Rows are points. Any point is a mix of the corners, with weights that add up to 1. It lies inside the corners' shape when no weight is negative. Say inside or outside, and name the corners with a negative weight.
(in the rows, 128 means zero)

Corners:
(1): [138 100  82]
(2): [ 85 160 181]
(3): [108 199 117]
(4): [199 139  79]
Points:
[ 78 158 173] => outside (4)
[102 148 155] => inside
[163 124  86] => inside
[101 164 156] => inside
[108 148 140] => inside
[160 169 113] => outside (1)
[111 149 108] => outside (4)

Corners:
(1): [158 121 157  86 114 106 162 151  47 149 130]
(2): [181 138 175  92  97 152 160  86 100  86 184]
(3): [ 95 145  94 161 180 163 193  83 186 177 116]
(4): [142 198 148 165 121 159 105 161 161 164 140]
(5): [ 91 133 134  93 192  87 118 132 170 155 148]
(6): [210  81 172 182 206  81 151 135 104 139 129]
(7): [146 163 118 119 128 133 138 179 107  89   7]
(8): [184 136 127  70 115  82 104 137 175 186 139]
(9): [153 177 195  66  94  40 152 160 146 133 167]
(10): [102 171 174 146 141 133 129  55 146 163 137]
(11): [ 79 110 173 123  96 112 165 153 134 126  98]
(12): [107 149  60 222 169 142 129  67 183 161 147]
Points:
[129 156 116 156 145 131 131 123 151 143 116] => inside
[142 143 152 154 128 122 151 110 142 154 147] => outside (5, 7)
[128 159 151 115 121 126 140 117 139 143 137] => outside (6)
[125 154 145 141 144 132 143 103 145 153 130] => inside
[135 153 145 111 109 124 139 118 140 147 130] => outside (5, 6)

Corners:
(1): [134  88 170 124 147  80 166 146  94 129 152 149 112 115 155 153 119 104
 111 236]
(2): [ 91 155 130 150  98 143 129 115 162 159 136 152 117 158  74 141 128 140
 149 143]
(3): [138 109 145 112  78  49 147 120  72  97 146 162 121 142 129 150 121 149
 145 114]
(4): [128 107 119 152 142 126 166 119 161  70 107 162 117 171 152 162 135 100
 167 117]
(5): [116  96 145  97 116 127 138 120  97 135 141  93 111  90 161 153 111 146
 166 149]
(6): [141 123 120 130 139 132  95 120 136 122  27 153 134 101 135 143 127  92
 171 145]
(7): [ 92 124 119 170  96  47  82 110 152 156 164  84 158 125  81 130 158 138
 160 169]
(8): [140 155 120 142 143 150 170 160 164 120 142 140 110  96 144 120 221 126
 150 219]
(9): [144 114 140 136 147 151 129 108 135 151 124 143 122 170 142  96 140 139
 157 144]
(10): [125 122 115 106 148 152 149 134 146 129 151  96 120 117  59 131 154 117
 125 117]
(11): [160 101 150 152 100 110 116 164 135 150 145 145 108 102 113 123 121 101
 179 177]
(12): [ 49 144 109 119 111 147 160 150 136 139 130 127 186 181 154  12 140 127
 157 120]
(13): [129 145 126 118 156 122 164 140 159 164 154 139 166 107 132 137 118 141
 134 125]
(14): [133  99 217 122 116 151 136 138 157  71  45 156 106  98 159 108 130 114
 163 120]
(15): [ 64 136 118 118 151 135 106 120 123 136 113 150 100 115 161  44 117 129
 144 103]
(16): [141 176 110 123 149  59 150 160 117 162 110  69 125 135 140 149 131  94
 117 134]
(17): [147 114 129 234 131 126 151 121  75 115 109 139 112 114 108 144 143 111
 174 102]
(18): [135 132 181 131 150 126 168 104  63 115 151 150 100 101 159  90 156  45
 168 114]
(19): [123 228 117 124 129 124 141 124 123  83 151  83 151  85 159  41 127 115
 130 119]
(20): [136 106 111 115 110 140 132 118 112 156 149 127 109  88 168 147 144  97
  98 116]
(21): [127 205 137 135 137 151   7 182 134 156 133 152 151  85 137 131 148 134
 145 118]
Points:
[103 122 108 104 130  89 115 140 104 169 169 133 135 148 171  85 152 104
 150 189] => outside (2, 10, 13, 14, 17, 19)
[120 125 133 140 131 122 133 126 120 132 125 134 122 122 135 125 142 118
 147 129] => outside (11, 19)
[119 106 151 106 123  89 156 126 112 129 148 119 128 120 166 113 118 112
 138 154] => outside (2, 6, 8, 10, 17, 21)
[112 148 112 116 127 102 136 137 134 134 152 119 136 116 134 124 143 114
 137 156] => outside (9, 14, 17)
[134 140 147 100 143 166 150 126 125 115 127 149 133 126 151 118 144 119
 137 124] => outside (7, 11, 15, 16, 17)
[116 146 133 140 125 115 137 131 132 121 138 129 130 136 126 108 140 124
 158 126] => outside (1, 6, 20)
[113 140 130 134 121 132 135 127 138 137 133 131 124 129 110 123 136 124
 145 137] => inside

Corners:
(1): [146  60 192 132 123 141  96  94 133 115 136 131 102 111  93 103  93 104
 202 121]
(2): [136  74 176 136 166 115 143 103 126 143  93  84 126 188 143 141 105 135
 117 186]
(3): [168 154 137 162 114 153  47  85  92 151 181  78 121 135 147 151 134 115
 134 102]
(4): [153  69 156 127 128 125 140 154 115 118  53  86 120 138 170 173  71 161
 190  70]
(5): [109 134 150 167 102 137 120  67 102 128 152  77 140 125 109 184 131  92
 133 140]
(6): [ 85  97 161  83 173 137 128  64 107   7 126 153  78  89 110  98 141 127
 152 172]
(7): [110 134 161 137 162 123 119 114  82 110 175 146 138  93 148 139 104  83
 120 145]
(8): [ 80 154 115  95 122 107  94 140  64  87 115 108 125 145 196 164 148  86
 186  94]
(9): [124 130 110 106 127 142  80 171  93  76 133 102 145  85 193 142 114 104
 138 156]
(10): [121 107 111 144 173 114 132 121 169 136  98 127 126 134 126 155 149 130
 120 143]
(11): [151 133 154 135 144 142 137 110 101 101  97 122 112 196  72 126 153  94
 102 109]
(12): [ 87  80 140 154 170  92 159 187 130 161 111  95 116  85 109  99  90 113
 130  95]
(13): [154 191 103 144 121 141 108 145 124 149 156  93  97 112 146 102  94  57
 150 180]
(14): [133 134 146 104 140 144 130 104 144 137 104 117 138 141 133 120 125 118
 113 111]
(15): [147 119  93 152 139 113 150  87 183 155 197 125 140 114 126 118 111 153
  86 110]
(16): [184 132 127 114 198  98 129 144 153 146 144  79 150 127 151 136 135 145
 169 129]
(17): [113 110 121 114 123 118 127  91  79 129 131 111 104 119  96 175  85  66
 125 145]
(18): [147 150 148 110 138 163 108 141 140  89 161 166  82 145  93 132 146 156
  95 144]
(19): [ 96 140 149 157 118 113 105 111 104 141 102 107 168 130 137 102 114 138
 150 142]
(20): [121  84 103 108 180 158 144 171  86 127 103 107 118 166 147 117 112 148
 156 123]
(21): [132 131 117 117 108 110 123 116  98 146 128 109 151 100 174 172 154 108
 111 137]
Points:
[138 136 110 126 150 122 120 157 128 150 132 104 136 130 178 137 120 143
 120 124] => outside (1, 5, 6, 11, 17)
[174 130 147 115 135 138  95 130  99 139 128 110 153 187 160 135 108 144
 145 100] => outside (5, 6, 10, 12, 13, 21)
[126 120 144 126 137 129 113 121 100 118 119 107 123 126 140 143 119 109
 145 132] => outside (15)
[135 116 139 135 134 129 114 116 118 128 134 108 122 125 132 133 112 116
 144 121] => inside
[133 125 137  91 156 135 161 104 106  98 110 120 106 162 137 154 123 122
 127 129] => outside (1, 3, 9, 10, 12, 19)
[133 120 140 126 143 128 122 121 122 131 121 105 128 131 137 134 119 119
 132 124] => inside
[128 114 138 131 150 121 125 119 111 122 129 110 120 131 130 136 121 122
 149 131] => outside (9, 14)
[141 121 132 122 135 136 116 114 119 115 120 107 122 141 134 140 128 127
 140 130] => outside (7, 12)

Corners:
(1): [ 91 127 132 124 143 170 183 176 174 117 104 214  72 101 193 169 126 102
 120  57]
(2): [121  71 167 190 128 171  74 102  56 104 126 116  40 130 147  89 117  62
 102 181]
(3): [131  85  86 151  92 129 174 144 122 153  85 119  75 110 207 152 162 166
 151  87]
(4): [150 181 111 190 135 152  91  85 186 131 147 114 158 171 104 106  77 107
 186  64]
(5): [141 180  94  81 124 158 116 171 154 136 149 147 127 134 153 182 175 119
 129 102]
(6): [ 94  83 137 135 107 177 151  72  39 128 188 145  67  89 212 102 104  79
 170 147]
(7): [156  90 129 128 184 105  74 134 167 119 150 115 169 209 107  94  69 112
 178 127]
(8): [145 158 160 136 138  92  81 126 122  93 152  77 141 136 114  27  80 115
 117 130]
(9): [139 142 104 166 198 106 123 128  94  80 188  88 143 198  59 116  71 130
 167  99]
(10): [112 201  86 132 165 157  83 110 140  88 146 130 147 193 124  90  98 168
 194 103]
(11): [104 183 111 101 112 179 138 146 130 144 119 131 165 212 158 160 116  99
 143  54]
(12): [137 105 199 190 117 167  88 115  79  68 151 115 137 112 133  80  67 154
 138 170]
(13): [ 50 156 121  97  93 135 129 173 182 160 131 113  94 124 160 165 111 147
 153 120]
(14): [146 200 183 181 167  88  90  75  92 151 136 160 171 174  84  82  83 117
 159 106]
(15): [137 130  78  49 106 173 148 128 169 156 103 152 144 130 110 157 107 145
 140  95]
(16): [105 126  74 154 101 172 138 152 163 153 136 178 111 144 148 114 158 142
  78  81]
(17): [ 68  72 150 194 156 151 105  66  80  70 142 113 151  99 154 112 120  80
 128 169]
(18): [125 101 162 151 129 101  88  53 108  92 162  93 108 143 139 143  87 132
  81 129]
(19): [119 162  85 139 108 162 211 154 182 119  84 212  65 125 194 157 102 127
  62 167]
(20): [ 92 109  47 136 153 180 158 165 116 175  88 136 106  82 223 160 116 132
 100 128]
(21): [107 118  41 128  45 120 119 175 137 112 107 204 100 109 179 167 109 116
  98 110]
Points:
[119 139 129 147 141 138 108 114 124 106 153 130 131 156 120 116  95 114
 140 117] => outside (3, 20)
[144 121 127 146 114 132 125 123 124 121 139 139 106 147 140 123 109 122
 127 104] => outside (10, 13, 17, 20)
[127 147 119 133 127 141 127 132 138 122 140 144 112 152 139 129 107 122
 135 107] => outside (17, 20)
[121 131 117 151 129 138 119 127 130 122 134 132 116 143 152 119 114 127
 137 111] => outside (15)

Corners:
(1): [149 177 108 127 123 122 139 158  99 122 162 113 142  86 129  70 116 104
 141 155]
(2): [166  92 103 137 108 118 124 142 152 109  84 133 168 184 106  97  71 127
  81 117]
(3): [153 200 176 112 165 123  90 125 149 104 154  84 111 107 149 152 161 123
 134 138]
(4): [109 100 113 133 135 150 158 157 157  86 142 145 154 194 143 157  85 121
 153 122]
(5): [105 167 102  96 133 124 103 156 119 134 185  76 110 142 183 131 117 163
  97 114]
(6): [122 112  66 125 125 114 153 130 129  59 106 105 150 160 131 106  35  81
  77 176]
(7): [ 86  96 118 145 132 158 103 141 186 104  95 159 155 151 147 145   7 160
  85 142]
(8): [119 180 152  95 114 108 118 135 127  97 122  80 139 111 143 106 146 167
 148 148]
(9): [ 90 169 154 110 169 114 125 120 132 124 138  97  97 134  94 121 134 138
 104 160]
(10): [116  61  85 151 109 117  97 145 140  86 106 152 138 184 148 138  67 104
 147 155]
(11): [153 167  99 102 112 167 106  98 158 128 184  67  62 113 171  82 128 126
 146 168]
(12): [130 180 146 134 138 136 123  91 104 112 168 112 126 116 136 127 187 136
  98 115]
(13): [105 117 151 125 172 121 121 127 128 100 200  88 111 105 173  91 176 120
 106 151]
(14): [161 228 191 122  93 122 116 112 136 137 168  47 124 127 166 114 139  77
 105 158]
(15): [149 123 149 127 185  57 145 115  91 217 123 164 157 134 152 136  50  96
 228  74]
(16): [117  98  97 114 118 110 105 123 131 120 165 153 194 132 114 133  46 121
 130 148]
(17): [135 140 111 180 173  72 124 117 118 147 160 124 140 100  89 136  72  95
 195  40]
(18): [133 119 136 137 116 173 118 152 106 123 123  49 116 111 120 125 130 126
 111 150]
(19): [108 158 108 177 194 111 147 134  94 145 134 116 210 127 107 121  56 114
 222 101]
(20): [155 181 153 144 150 114 107 130  91  79 161  99 119 139 168 132 110 190
  96 147]
(21): [142 100  65 169 131  96 169 124 178 133 127 124 165 144 119 156  99 119
 119 165]
Points:
[116 105 113 129 143 127 117 131 140 122 125 131 147 148 143 130  71 128
 147 113] => outside (1, 9, 14, 20, 21)
[133 144 117 129 138 102 134 127 118 126 148 117 143 134 135 113 106 119
 147 129] => outside (3, 7, 18)
[129 138 126 111 124 129 117 131 144 115 142 109 126 136 148 120 114 123
 113 154] => outside (17, 19, 20)
[131 140 117 135 143 117 127 126 131 125 152 113 140 132 133 127  94 124
 124 134] => outside (8, 10)
[126 147 128 122 144 120 118 133 130 116 155 100 128 131 150 124 117 128
 121 133] => inside

Corners:
(1): [122  72 152 109 110  82 119 117 134 160 206 121 128  79 111 118 179 161
 130 163]
(2): [ 88 102  70 113 104 106 122 174 129 100 168  60  95 149 191 146 128 144
 180 195]
(3): [ 96 129  84 172  92 151 159 122 163 159  75 223 138 111 143 187 174 140
 128 116]
(4): [165  84 231  89 159 114 163  40 100 176 111 131  89 117 152  68 125 106
 152 101]
(5): [ 63 152  97 126 136 132 153 148 126 157 107 101 203 159 137 156 192  79
 133 199]
(6): [160  47  68 146 178 130 125  92  98 118  95 108  96 113 144 118 166 123
 112  65]
(7): [ 76 107 110 118 153  95 153 124 172 171 167 157 130 174  76 189 141 156
 103 104]
(8): [100  63 183 127 149 128 110 119 116  98 142 112  76 121 107  96 135 191
 135  93]
(9): [144 174 214 195 165  74 147 115 146 199 130 130  91  54  84 163  84 165
 112  80]
(10): [ 98 111 136 155 113 101 168 105 147 109 161 103  93 139 105  92  82 200
 168 130]
(11): [134  19 138 150 182 135 117 104 132  70 142 107  82 127  89 127 158 122
 153 118]
(12): [195 173 146 122 159  71 121 124 129 131 183 144 169  58 193 163 112 188
 159 101]
(13): [156  76 125 153 160 195  91 100 131 102 126  51  80 107 164 104 180 154
 146  79]
(14): [135 166 217 158 173 121 131 110  14 156 168 112 142 116 113  62 192  43
 137  90]
(15): [116 160  99 190 121 189  39 194  53 101 124  69 178 107 108 170 111 133
 119 143]
(16): [184 186 139  48 142  88 155 145 108 150 127  80 133  35 154 124 136  64
 111 115]
(17): [111 154 126 132 123  84 137 126 154  99 124 141 139 155 152 165 204 105
  49 142]
(18): [ 65  49 110  84 135  78  82 165 171 171 118 120 122 180  73 111  65  93
  74  90]
(19): [ 85 186 127 131 159  90 102 104 179 116  87 156 153 149 103 195 174 109
 134 119]
(20): [113 182 130 111 155 125 109  62 152 135 138 179 142  26 162 178 158 126
 113 120]
(21): [128 108 105 151 183 156 116 130 130 157 155  90  71 143  85 103 109 161
 120 143]
Points:
[119 120 138 133 142 107 129 127 128 139 136 118 124 124 122 134 144 126
 125 120] => outside (20)
[166 137 158 131 182 119 140  88  95 121 135  90  97  80 155 100 147 121
 168  99] => outside (1, 3, 7, 15, 17, 18)
[111 144 111 132 144 105 106 134 151 132 134 117 141 114 114 161 132 149
  86 117] => outside (2, 3, 4, 11, 14)
[114 116 134 125 140 113 138 115 138 147 133 134 120 124 121 139 138 133
 126 115] => inside
[114 127 130 133 142 112 119 132 119 134 137 120 132 121 121 140 138 127
 121 126] => outside (13)

Corners:
(1): [177 173 108 135 181 145 112 116 102 203  96  46 176 201  92  97 148  75
 210 180]
(2): [200 159  92 131  55 145  84 161 155 125  97 213  44 123 141 149  84 126
 164 134]
(3): [117 157 156 124  86 152  98 115 174 171 109 217 146 120 117  91 107 156
  88  80]
(4): [120 158  61  47 141  91 182 164 127 213 128  63 151 138 174  85  80 112
 114 132]
(5): [128 137 119  92  79 154 208 140 124 107 150 173 141 110 166  85 146 144
  35  82]
(6): [139 133 133  89 155  99 206 113 177 176 139 135 153  61  46  72 159  93
  98 142]
(7): [185 172 117 141 144 163  98 110 109 105 149 182 126 141 134 121 126 149
 107  85]
(8): [106 169  76  85  89 114 134 123 179 158 182 112 127  92 139  94 105 130
 192 227]
(9): [ 91 125 146 155 159 121 143 161 103 191 217 158 146 140 105  29 172 153
 165 117]
(10): [143 146 147 123 139 155 126 113 110 101  98 144  60 121  67 143 133 103
  40  67]
(11): [ 23  77 114 160 166 110  75 105 118 143 199 145 118 140 128 161 155 119
 156 110]
(12): [161 156 137 193 202 143  69 177  83  94  87 143  58 101  68 194 117  44
 207 139]
(13): [113  87 164 156 119 120 123 135  63 120 110 125  95 106  79 112 138 129
  88 141]
(14): [103 153  81 178 193 160  60 132 184 117  90  68 100 101  21 131 150 126
 157 158]
(15): [113 103 167  83  66 149 176 142 122 172 177 147 164 135 169  97  93 136
 121 152]
(16): [131  95 213 183 117 155 172  77  87 117 134 168  90 119 167 149 111 190
  35 115]
(17): [120 229  45 107 125 103 126 140 164 110 144 188 110 124  81 198  48 153
 187  73]
(18): [145 134 184 180 173 185 117  61 162 106  95 179 140  57 113 111 138  75
 232 141]
(19): [171 147 156 112  74  94 139 130  84 135 152 109 109 156 214 125 121 136
 128 148]
(20): [147 133  86 160 142  90 111  98 146 151 127  53 131 185 130  99 119  99
 141 173]
(21): [164 146 117 108 151 128 159 156  79  88 113 145 100 146 132 117 111 154
  92 131]
Points:
[137 146 126 120 123 127 145 129 122 138 140 151 122 124 126 114 118 126
 127 122] => outside (14)
[129 141 119 109 112 123 147 123 132 144 129 121 118 127 120 117 117 129
 100 135] => outside (7, 9, 12, 18)
[124 129 122 123 137 134 138 129 127 149 146 116 129 128 133 106 130 116
 136 147] => outside (3, 13, 17)
[135 143 112 134 113 139 113 130 132 132 135 140 125 137 127 111 125 130
 153 140] => outside (4, 6, 10, 12, 16)
[143 145 121 126 116 132 123 129 129 134 123 145 107 126 128 129 114 122
 127 128] => outside (9)
[138 127 137 123 121 123 154 119 113 142 142 138 123 135 135 111 124 127
 108 119] => outside (3, 8, 12, 14)
